Every row gives one point. The ring and each string are closed loops that go straight from each point to the next, and from the last back to the first. Before rounding, they use only three directions, however many columns there are. How many times does the string pass through the ring? Passing back the other way cancels.

Ring:
[[ 16  -8  16]
 [ 45   1   1]
 [ 29  22 -26]
 [ -5  35 -40]
 [-29  28 -30]
 [-10   2   4]]
String, 24 rows:
[[ 19  13  -6]
 [ 28  24 -42]
 [ 33  32 -50]
 [ 25  21  -5]
 [ 13  12   1]
 [ 19  18 -21]
 [ 43  20 -40]
 [ 52   8  -7]
 [ 42   0  17]
 [ 19   7  -2]
 [ 30  -3   0]
 [ 18   0  -1]
 [ 14 -13   7]
 [  3 -13  26]
 [  4   0  22]
 [  7   9   0]
 [ -1   4 -14]
 [  0 -10   0]
 [ 16 -15  36]
 [ 26 -13  34]
 [ 49 -19  22]
 [ 52  -7  -5]
 [ 60  -3   7]
 [ 31   6  17]]
Times through: 4

Ring, 9 rows:
[[ -7  -6  -1   7  -8  15]
 [  3  -3   5  -2 -12  13]
 [ 15  -8   9 -10 -10   4]
 [ 24 -21  11  -6   1 -11]
 [ 24 -32   8   1  10 -19]
 [ 16 -43  -2   8  18 -19]
 [  4 -44 -14  10  17  -8]
 [ -4 -37 -17  11  13   1]
 [-11 -22 -12  13   3  11]]
String (27 x 6):
[[-13 -30 -15  21  11   5]
 [-12 -23  -6  25   8   3]
 [-17 -26 -21  13   5  16]
 [-10 -28 -22   2   2  16]
 [-11 -30 -24   3   3  17]
 [-18 -35 -30   9   8  17]
 [-13 -31 -11  28  14   0]
 [  2 -24   1  17   8  -6]
 [  1 -29   0  21  13 -10]
 [  8 -36 -10   2  10  -4]
 [ 14 -44 -15  -8  13  -6]
 [ 26 -56  -3   4  26 -30]
 [ 26 -41  14  16  22 -35]
 [ 14 -26  11  14  10 -16]
 [ 14 -26   2   1   5  -7]
 [ 24 -30   1 -14   4  -8]
 [ 36 -31   9 -20   4 -16]
 [ 36 -30  12 -16   5 -19]
 [ 25 -32  -1 -16   4  -8]
 [ 31 -36   8  -7  11 -22]
 [ 34 -44  11   1  20 -33]
 [ 20 -39  11  20  22 -31]
 [ 10 -31   3  14  13 -14]
 [  7 -30   0  13  11  -9]
 [  7 -38 -13   1  11  -3]
 [  1 -46 -27  -4  13   4]
 [-12 -44 -28  13  16   6]]
Times through: 3
String (30 x 6):
[[ -6 -23  -3  21   8   0]
 [-19 -19  -9  29   6   9]
 [ -6 -16   4  25   5  -1]
 [ -1 -19  -2  11   2   3]
 [ -1 -19 -11  -5  -4  14]
 [-11  -5 -12  -4 -14  28]
 [ -9   2   0   4 -15  23]
 [  0  -4  -6 -12 -16  23]
 [  1   7   2 -14 -23  27]
 [  5   8  13  -3 -19  15]
 [  8  -3  14   5  -8   3]
 [  7 -20   3   6   2  -2]
 [ 13 -17   2  -7  -4   2]
 [ 12 -15  10   6   0  -6]
 [ 14 -17  11   5   1  -8]
 [ 15 -23   2  -4   2  -4]
 [ 20 -28  -2 -13   1  -3]
 [ 15 -25   6   4   6 -10]
 [ 12 -23  13  17  10 -17]
 [ 15 -31   1   1   8 -10]
 [ 20 -39  -6  -8  11 -11]
 [ 12 -32  -6  -4   6  -4]
 [  9 -30   4  16  13 -14]
 [  7 -28   1  12   9  -8]
 [  9 -36 -10  -1  10  -4]
 [  7 -50 -22  -1  18  -5]
 [  0 -60 -33   3  24  -3]
 [ -7 -45 -19  20  20  -5]
 [ -4 -29  -4  22  12  -5]
 [  3 -24  -2  10   6  -2]]
Times through: 2
